Each row of a before or after table is a point. The points were changed in one or more steps. Then noise was added and the rows were shuffled. The steps act on how far a point lies along the listed directions, d1 being the first. What was done? A step turns or swaps two directions, mirrors them in a line or flattens them onto one, adds a multiple of one to another, or multiplies one. Angles are multiples of 10 degrees, from the lower direction toward the higher: turns from -170 to 170, lines from 10 to 170 but not 90. Use the fewest steps. Two steps may share a direction if one is a turn and the other turns, adds or multiplies; they go together, in the order done. Otherwise the lowest direction goes first.
In the rows, zero is written as 128.

Directions:
(1): 119,73,162
(2): 152,157,181
(3): 68,148,144
Before, 13 rows:
87,158,136
82,142,121
93,127,161
103,99,150
134,147,56
123,180,91
111,94,194
81,139,122
104,149,80
152,114,89
142,150,162
132,134,131
150,183,148
After (13 x 3):
37,206,113
133,121,95
48,165,95
202,63,171
59,171,80
128,138,129
67,164,139
96,203,160
70,144,125
126,121,153
76,144,126
160,76,134
138,153,168
Steps: add -1.5 times d1 to d3

Directions:
(1): 156,99,146,67
(2): 192,153,147,151
(3): 101,169,183,112
Before:
109,146,158,138
131,135,118,144
121,143,145,172
154,173,161,150
131,110,140,95
124,119,129,138
131,148,142,121
135,149,162,126
126,147,147,131
126,131,112,153
112,154,156,123
118,155,133,156
128,129,123,121
After, 13 rows:
131,132,157,97
249,167,181,134
86,142,137,137
151,125,120,129
124,114,128,129
182,105,148,119
168,117,136,107
149,113,109,126
119,132,124,126
136,117,157,101
169,152,169,122
148,149,148,119
154,137,149,116
Steps: mirror d1 and d3 in the line at 70 degrees; multiply d2 by 2.5

Directions:
(1): 85,174,156,106,75,108
(2): 127,187,109,190,151,112
(3): 88,116,183,129,186,109
(4): 63,126,81,121,141,170
Before, 9 rows:
115,122,200,119,120,90
99,14,110,39,92,188
95,144,163,166,162,106
187,140,149,161,127,109
124,164,132,140,148,92
134,118,115,73,84,126
184,139,129,180,128,95
183,180,133,166,94,118
161,129,127,148,126,121
After:
104,101,145,149,207,154
118,205,207,116,15,56
134,118,84,129,161,138
74,94,123,122,169,167
84,70,116,123,173,150
66,157,65,158,124,161
112,176,156,129,136,83
135,106,62,147,118,169
106,100,138,122,147,143
Steps: turn d1 and d2 by 100 degrees; turn d3 and d4 by 150 degrees; multiply d4 by 1.3

Directions:
(1): 187,83,124,163,63,126,169,125,124
(2): 120,63,171,120,173,109,146,165,79
(3): 160,129,103,72,99,96,85,192,127
Before (10 x 9):
92,114,165,82,203,99,99,170,75
92,100,169,107,213,99,164,123,110
119,131,126,111,158,119,131,123,117
119,87,165,106,158,109,137,187,72
64,162,174,147,196,162,168,92,149
136,71,191,95,146,71,116,213,89
83,205,98,143,97,148,124,85,179
184,70,101,120,96,111,112,186,99
213,120,75,143,7,108,162,111,150
151,184,95,169,48,165,163,87,170
After (10 x 9):
137,106,141,131,118,119,144,155,96
91,185,117,106,136,140,106,142,147
167,91,157,122,98,88,123,182,126
121,169,91,37,129,82,52,166,131
125,100,143,141,155,113,187,95,129
166,83,149,170,96,118,168,115,93
132,119,119,135,132,118,157,109,114
91,140,179,184,174,176,190,77,148
90,150,129,157,99,141,146,103,148
159,106,90,88,121,107,70,198,113
Steps: mirror d1 and d3 in the line at 70 degrees; multiply d2 by 0.4

Directions:
(1): 127,151,155,114,139,85,150,153,184,149,42
(2): 146,148,109,32,160,166,110,156,158,133,153
(3): 71,144,182,102,71,109,106,114,145,174,169
(4): 98,146,190,110,165,153,184,88,120,72,132
(5): 119,51,107,88,130,98,109,57,154,113,111
(6): 84,117,93,163,183,111,166,137,182,155,178
Before:
118,148,161,126,112,181,125,142,88,121,177
98,163,177,171,120,149,141,127,108,118,151
118,126,146,109,71,109,106,133,118,141,142
115,167,121,139,105,145,127,161,106,175,167
87,102,146,161,122,117,123,91,97,122,157
85,116,147,108,122,106,145,98,158,138,144
126,120,134,170,88,109,111,131,114,155,150
145,98,104,87,136,125,84,126,144,132,111
115,115,81,132,136,140,100,122,149,135,137
138,109,161,111,81,118,89,127,104,148,120
52,120,203,138,95,135,145,87,105,124,218
After, 11 rows:
106,132,117,113,99,107,111,161,151,168,172
147,138,89,134,98,146,75,149,119,143,109
137,104,107,156,83,95,89,133,134,173,141
114,127,124,142,125,116,113,173,148,188,170
97,140,177,145,120,129,131,109,91,115,135
56,140,248,67,117,153,163,72,117,89,183
116,90,85,87,105,108,94,102,144,177,140
85,100,149,94,155,150,147,92,150,116,168
76,107,178,123,146,132,152,58,142,90,139
155,151,99,132,128,139,87,195,129,161,130
113,165,186,85,105,146,140,122,115,117,134
Steps: multiply d1 by 0.4; add 0.5 times d3 to d2; multiply d4 by 2; turn d5 and d6 by -160 degrees
